Rows are points. The points of each table are mixes of a few directions, plus a little noise. Count the directions of each table, and those that both share. Where both have some left over, give the other angles between the two spaces (their principal angles), to ten degrees, smallest first.

First (6 x 2)
[[-20 -16]
 [ 51  42]
 [-19 -16]
 [ 52  43]
 [-40 -34]
 [-23 -19]]
Second (5 x 2)
[[ -8   1]
 [ 40   0]
 [-86   0]
 [  1   0]
 [ 51   0]]
Directions: first 1, second 1, shared 0; angles 40

First (5 x 4)
[[ 18 -43 -69  51]
 [-34   1  63 -20]
 [-29  -4  48 -28]
 [ 20  13 -25 -22]
 [ 25  33 -17  19]]
Second (5 x 4)
[[-11  61 -43 -68]
 [  9 -52  36  57]
 [  0   0   1   0]
 [ -5  27 -19 -30]
 [  6 -36  25  41]]
Directions: first 3, second 1, shared 0; angles 30

First (6 x 6)
[[ 22  10 -12  19 -15  60]
 [-18  -9  10 -16  12 -50]
 [ -9  -5   5  -8   6 -26]
 [ 13   6  -7  11  -9  36]
 [ 21  10 -12  19 -15  60]
 [-29 -14  16 -25  20 -80]]
Second (6 x 6)
[[ 23  11 -12  19 -16  62]
 [-34 -16  19 -29  24 -95]
 [-10  -5   6  -8   6 -26]
 [ -4  -2   2  -3   3 -10]
 [  1   1  -1   1   0   2]
 [ 24  11 -14  21 -16  67]]
Directions: first 1, second 1, shared 1

First (9 x 8)
[[  5 -15   2  -3  -2   8  -2 -22]
 [  8 -43 -25 -30   5 -14 -37  -5]
 [-45  44  23 -11  29 -12  16  36]
 [ 13 -15  14 -25  20   3 -56  -6]
 [ -3  83  50  52 -47  60  82 -31]
 [ -7  13   2  38 -41  31  85 -39]
 [ -8  29 -26 -36 -12 -18 -22  40]
 [-26 -14  -1 -20  32 -21  -7  14]
 [ 62 -83 -40  34  18 -36 -58  11]]
Second (9 x 8)
[[-32 -12   2 -10 -14  32  14  38]
 [ 34  12  12 -16  37  -6  20  15]
 [  5 -31  55 -16  35 -27  47  67]
 [ -7  34 -53   1 -31  50 -32 -44]
 [-46 -29  -6  37  15  -4   3  38]
 [ 90  44  18 -43 -15 -33 -15 -84]
 [ 42  -1  31  -3  51 -45  22  13]
 [-68 -22 -31  38 -27  23 -20  11]
 [-17   8 -29  14 -49   8 -39 -55]]
Directions: first 5, second 4, shared 1; angles 60, 70, 80

First (11 x 11)
[[-30   8  10  -4  14 -11  34   6  43   1 -33]
 [  5   2 -10   4   0   1   4  -4   0  -1   0]
 [ 22   1 -23   8  -6   9  -8  -8 -19  -2  14]
 [ 24 -10   1  -1 -13  10 -38  -2 -42   0  33]
 [-16 -14  47 -19  -4  -5 -32  15 -17   3  13]
 [-11   6  -3   2   7  -4  20   0  21   0 -16]
 [-18  33 -56  24  27  -8  95 -14  84  -3 -65]
 [  4  -8  15  -6  -7   1 -25   4 -21   1  16]
 [-14   2   9  -3   5  -6  12   4  17   1 -13]
 [ 14  -8   5  -2  -9   5 -27   0 -29   0  22]
 [ 20 -10   3  -2 -12   8 -35  -1 -38   0  29]]
Second (10 x 11)
[[-18   4  -9 -20  43  32  29   6   3  -9 -18]
 [ 69  -3   0  38  13 -50   2 -28  19  17 -14]
 [-10  -4 -16 -12  -7   0  -3  -1  27   1   0]
 [-48  11 -23  -6 -50  14   1  13   8  -9  12]
 [ -9   6  -6  -3  11  25   1   5   0  -3 -13]
 [ -8  12  -4   3  38  20  47   2 -15 -10 -17]
 [ -9 -15   0 -28   0   9 -29   6  17   3   5]
 [-13   3  19   6 -33  23 -42  15 -36  -2  11]
 [-13  -4   8  -3 -34 -15 -14   4  -6   0  24]
 [ 59 -12  31  26  18 -60   8 -22 -16  12  11]]
Directions: first 2, second 5, shared 1; angles 60

First (9 x 12)
[[ 24   2  -2  25  -4  11  -8   3   9 -18   1  14]
 [-79  -7  14 -82  16 -35  23  -8 -21  62  -8 -45]
 [ 65   6 -10  68 -14  29 -20   8  18 -52   5  39]
 [ -3   0   1  -5   1  -3   2   0  -2   4   0  -3]
 [ 32   2  -6  35  -6  15 -10   3   9 -26   3  19]
 [  1   0  -1  -1   1  -1  -1   1   0   0   0   0]
 [ 29   3  -5  30  -6  12  -9   2   7 -22   2  16]
 [-90  -8  15 -95  19 -39  28  -9 -23  71  -9 -53]
 [ 22   2  -4  25  -5  10  -7   2   7 -18   2  13]]
Second (10 x 12)
[[-26 -17 -21 -33  36  36 -25  18  30 -24   9 -43]
 [-17 -39   7  -8  -1 -23 -10  -7   7  32   4 -28]
 [-28  10  17  51 -50 -34  50 -36 -12  26 -46  28]
 [ -5 -40 -12 -56  45  15 -48  25  20   3  37 -54]
 [ 37 -11  -7 -23  27  15 -38  23   3 -13  37  -9]
 [ -4  42   0   4  -8   9  27  -2 -14 -15 -16  27]
 [ -5  40   5 -12  -5  -2  27  -2 -24   0 -10  24]
 [-18  -9  24  30 -43 -51  35 -32 -19  49 -27  16]
 [ 11  -5   1  -6   5  -1 -10   4  -2   2  10  -2]
 [ 54  28 -14  52  -7  38  -8  10  10 -59   1  41]]
Directions: first 1, second 4, shared 1

First (9 x 14)
[[ 13   0   5 -19   3  14   2  -3 -12  -1  10  -9 -10   7]
 [-16 -26 -18  16 -30 -24 -15 -24 -14 -23 -26  22  26 -50]
 [  2  25  26 -18  10  14  19  17   3  14  35 -26 -18  34]
 [ 28 -49   0   2   3   7 -18 -33 -20 -10 -25  18  -3 -33]
 [-18   3  37  -4 -12  -7  16   0  -8   1  31 -19  -3  -1]
 [ 23 -25  13  36  42   3  -8   5  35  31 -19  16 -15  18]
 [  0 -31  44  55  33 -14   2   5  41  34  -4   9 -10  10]
 [-34   8 -46 -12 -59 -25 -11 -18 -33 -46 -19  14  39 -54]
 [  3  94 -60 -57   8  29  12  50   7   2  19 -23  -6  68]]
Second (11 x 14)
[[ -4  20  15   9  -7  10  21 -18  10   9  43  27 -28   5]
 [ 23  -6  10  14   3  15   4  29   5  17 -12 -45  12  28]
 [ 10  10  -8  42  -7  17  18 -16  21  15  19  40 -20   7]
 [ 16  -6  -8  28 -16  17  10 -11  -1   4   2  12  -3  -1]
 [ 36 -16  23 -37 -34  10 -17  19 -27  -7 -22 -95  40  -7]
 [-90 -58 -21 -10  86 -28  23  20 -92 -48 -21  32 -14  21]
 [  4  22  29 -66 -24 -16 -24  -3   4  -7  13 -44  14 -25]
 [ 12  -9 -56  33   4 -17 -37  -1  40   4 -64  41  25 -22]
 [ -4  30  -1 -17 -14 -15 -15 -24  33   2  16  33  -9 -26]
 [ 15   8   1  12 -21  11   6 -15   9   5  13  11  -6  -7]
 [-19   4  16  -7  31  -5  11  21  -1   7  12 -11 -11  28]]
Directions: first 4, second 5, shared 2; angles 70, 80
